Each row is a point. To make a cloud, some directions were put in groups of two or more. Within a group, all points are equally far from the middle, so they leave a hole (a ring in 2 directions, a hollow ball in 3). The other directions are filled evenly. Then the cloud was stretched, turned, moved and blurred a little. How many holes are there, and how many directions does each take, smallest first?

Cloud (15 x 2):
[[ 0.6  2.1]
 [-2.8 -0.3]
 [-0.7  2.2]
 [ 4.7  2.7]
 [ 2.6  3.1]
 [-2.6 -3.5]
 [ 4.8  2.0]
 [ 3.5  3.8]
 [ 4.0  6.3]
 [ 4.8 -2.8]
 [-2.0  5.0]
 [ 2.6  5.0]
 [ 3.7  6.6]
 [-1.8  5.4]
 [ 2.8  2.2]]
Holes: 0

Cloud (21 x 3):
[[ 0.7  3.6  0.1]
 [ 3.6  3.7 -6.9]
 [-5.6  2.3 -6.1]
 [-4.3 -1.0 -1.2]
 [-5.1 -2.1 -1.4]
 [ 2.8  1.8 -3.4]
 [-2.5 -0.3 -6.1]
 [-3.7 -1.6 -7.7]
 [-5.0 -3.0 -0.3]
 [ 2.4  3.8  2.0]
 [-4.6 -2.7 -3.0]
 [-5.3 -2.5 -1.6]
 [-0.4 -5.7 -3.8]
 [-4.7  4.7 -1.1]
 [-1.5 -1.4 -6.9]
 [-1.3 -3.0  1.2]
 [ 0.4 -4.5  0.4]
 [ 4.7  4.2 -0.9]
 [-5.4 -0.1 -4.7]
 [ 1.9  3.9 -1.8]
 [-3.7  2.5 -3.3]]
Holes: 0

Cloud (19 x 3):
[[ 6.0  3.9  0.7]
 [-1.0  1.9  5.9]
 [ 5.9  0.4 -2.7]
 [-3.9  1.1  3.4]
 [-0.7  5.9  2.9]
 [-3.8 -0.4  3.4]
 [ 1.2  3.6 -4.4]
 [-0.1  1.3 -5.0]
 [-1.8  2.4 -4.0]
 [ 1.1 -0.5  6.5]
 [ 3.8  2.9  5.5]
 [ 3.3  6.2  0.6]
 [ 4.5  4.3  3.9]
 [-2.9  3.0  4.1]
 [-2.6 -3.5 -1.2]
 [ 1.4 -2.1  6.1]
 [ 6.7  2.2  1.8]
 [ 2.7  2.1 -4.7]
 [ 2.4 -0.7 -4.9]]
Holes: 1 (3)

Cloud (32 x 4):
[[-5.2 -3.1  1.9 -2.0]
 [-4.1  2.3 -5.3  1.0]
 [-4.9  4.0 -1.7  1.5]
 [ 0.9  3.0 -3.9 -6.4]
 [ 0.9  1.7  4.2 -5.2]
 [-3.3 -3.2  1.0  3.8]
 [-1.7  3.9  4.6 -1.5]
 [-3.0  1.4 -6.8 -1.1]
 [-5.0  3.6 -1.8  1.6]
 [ 1.9  6.0 -3.6 -1.6]
 [ 5.4 -0.9  1.5 -5.1]
 [ 4.6 -4.3 -4.2 -2.0]
 [-4.4 -0.7 -2.1  3.8]
 [ 3.3  0.8 -0.8  4.8]
 [-0.6  4.8  4.3  0.1]
 [-2.1 -0.1 -5.6 -5.6]
 [ 1.6  4.2  4.2  1.7]
 [-2.7  3.8  4.2 -1.6]
 [ 0.5  6.0 -3.9 -1.7]
 [ 6.3 -2.7 -2.2 -3.2]
 [-2.5  1.1 -6.9 -2.4]
 [ 1.3  1.6 -0.1 -7.4]
 [-1.1  5.1 -5.0 -2.0]
 [ 2.4  1.9 -0.6 -7.3]
 [ 5.0 -0.7 -4.5  1.5]
 [-1.4 -6.0 -2.6 -4.3]
 [ 0.6  6.7 -1.8  0.5]
 [ 4.6 -5.0 -2.9 -2.9]
 [ 4.3  0.6  1.7 -6.2]
 [-6.0  1.6  0.0  1.6]
 [ 3.4 -3.7 -5.7 -0.3]
 [-3.4 -3.7  1.6  2.8]]
Holes: 2 (2, 2)

Cloud (29 x 4):
[[-0.2  0.4 -5.5 -3.6]
 [ 2.2  2.5  4.9 -1.7]
 [-4.2  1.5 -5.0 -3.9]
 [ 3.2  1.2 -3.1 -4.3]
 [ 2.1 -0.7  2.9 -5.8]
 [-5.6 -1.2  0.1  3.8]
 [ 3.5  5.7  1.8  3.5]
 [-1.7  3.0 -5.9  4.0]
 [ 0.1 -5.6  1.1  0.7]
 [-4.6 -3.7  1.1  3.7]
 [-2.9 -5.4  1.1  2.2]
 [ 2.3 -0.1  4.5  2.7]
 [-5.7 -2.9 -0.6 -3.2]
 [-0.1  6.8 -2.3  3.2]
 [-3.4 -1.0 -5.5 -0.9]
 [-2.1 -0.4  5.2 -2.6]
 [-2.6  2.6  2.9  4.7]
 [-4.2 -1.6  2.8  2.9]
 [ 4.2  0.4  3.1  0.3]
 [ 0.5  8.7 -1.3 -1.5]
 [ 4.0  3.9  1.6  7.9]
 [ 1.4  8.0 -1.6  0.1]
 [ 1.2  0.1  5.1 -0.6]
 [-6.5  1.9  0.1 -0.8]
 [ 0.6 -5.8 -1.3  0.8]
 [-1.2  6.4 -3.2  2.3]
 [ 2.6  4.8 -4.6  4.5]
 [-3.6 -2.0  4.1 -4.3]
 [-1.4  2.3 -6.0  7.2]]
Holes: 1 (3)

Cloud (26 x 4):
[[-1.7  4.0 -1.3  2.8]
 [-4.3 -6.6  2.9 -1.3]
 [ 1.8  3.9  1.0  3.2]
 [-0.2  6.3  0.0  0.0]
 [ 5.0 -5.3  4.3 -1.6]
 [ 5.4  2.9  2.6 -3.6]
 [-3.5 -2.1 -0.2 -4.4]
 [ 4.1 -3.7 -1.2 -3.2]
 [ 3.6 -7.9  5.3 -0.6]
 [ 2.2  0.2  8.0 -0.8]
 [-0.6 -3.4  2.6 -5.6]
 [ 1.8 -0.1  5.5  3.4]
 [ 1.8  5.0 -1.8  0.9]
 [ 3.9 -1.9  3.3 -6.3]
 [ 4.7  5.9  1.4  6.0]
 [ 1.3 -1.2 -2.4  4.8]
 [ 5.8 -2.7  4.7 -2.2]
 [ 0.7 -5.0  2.7 -1.0]
 [ 0.1 -4.4 -1.3 -4.8]
 [ 0.5  5.1  0.7 -5.5]
 [-1.9  0.3  2.0 -1.5]
 [ 4.5 -3.1  3.8  1.2]
 [-2.3 -1.3  0.7  3.4]
 [ 4.0 -1.5  2.3 -6.5]
 [ 1.8 -1.6 -3.3  4.4]
 [ 8.7 -0.1  2.1  1.7]]
Holes: 0

Cloud (46 x 6):
[[ 0.3  0.0  0.3  4.6 -4.8  1.8]
 [-2.0  1.4 -6.3 -3.4  1.0 -3.3]
 [ 0.7 -6.7  4.1 -0.4  6.9 -1.3]
 [-3.2  3.3  0.2  7.0  2.9 -2.8]
 [-3.4  4.7 -0.4 -3.5 -2.9  5.5]
 [-0.2  5.6 -5.9  2.2 -3.0 -2.2]
 [-7.4 -0.9  0.6  4.2  6.5  1.6]
 [-3.6  7.4  0.2 -1.9 -5.2 -2.4]
 [ 3.0 -4.5 -3.2 -0.2 -2.6 -5.2]
 [ 4.7  2.6  0.8 -0.9 -1.8 -6.3]
 [ 1.4 -3.5 -3.9  0.4  4.6 -0.6]
 [ 1.0  0.1  2.6  4.3  0.8  3.8]
 [ 2.2 -3.0 -4.3  0.2  3.1 -0.2]
 [-4.1 -1.9  5.4 -0.4 -3.7 -0.6]
 [ 2.6 -4.4  0.9 -4.3 -1.2 -1.3]
 [-3.9  7.4 -2.3 -1.3 -4.0 -0.6]
 [ 2.4 -2.3  4.4 -3.9  7.0 -0.9]
 [-1.9  3.0 -3.1 -4.8  2.1  6.1]
 [-5.6  2.0 -1.1  3.5  2.1  5.1]
 [-7.0  3.4  1.8  0.6  3.6  5.5]
 [-7.1  3.4 -0.7  0.6 -1.9  2.3]
 [-6.1  1.1  6.6 -0.7  2.1  1.6]
 [-3.2  5.2  3.7 -2.5  1.4  3.8]
 [ 4.2  2.8 -2.2  2.3 -2.9 -4.4]
 [ 4.5 -1.5 -1.5  0.2  1.6  0.0]
 [-7.2 -3.0 -1.1 -2.0  4.5  1.3]
 [-0.7  3.5 -3.1  1.0  5.6  4.6]
 [-1.5  2.4 -0.8 -6.2  4.1 -0.1]
 [ 0.0  2.5 -3.8  2.9 -0.9  3.6]
 [-2.2 -3.8 -4.6  2.6 -1.4 -7.0]
 [-3.7 -1.3 -5.2 -1.1  2.5 -4.6]
 [ 3.2  1.5  0.0  2.7 -1.0  0.8]
 [ 3.7  0.0 -1.8  1.5  3.8 -8.3]
 [-1.0  4.0 -2.8  3.0  2.9  2.8]
 [-0.1  3.4  1.4  6.7  2.2 -3.2]
 [-4.0  0.9 -2.6  4.0 -1.3  5.6]
 [-2.5  7.9  4.5 -1.4  3.0 -2.8]
 [ 0.5 -6.2  0.4  0.6 -1.3 -5.4]
 [ 1.3 -4.6  3.7 -0.7  5.3 -5.6]
 [-8.1 -3.0 -2.2 -2.0 -2.4  2.8]
 [-7.1  6.3  2.6  0.8  0.1 -5.4]
 [ 2.6  3.0 -5.2  2.0 -1.2 -3.1]
 [-5.2  3.9  5.8 -0.3  0.1 -1.5]
 [-1.1  6.8 -6.2  1.0 -3.4 -3.0]
 [ 1.3  4.6  4.3 -0.9 -1.5 -2.2]
 [-5.1 -0.6  0.7 -3.9 -2.1 -7.6]]
Holes: 2 (2, 2)
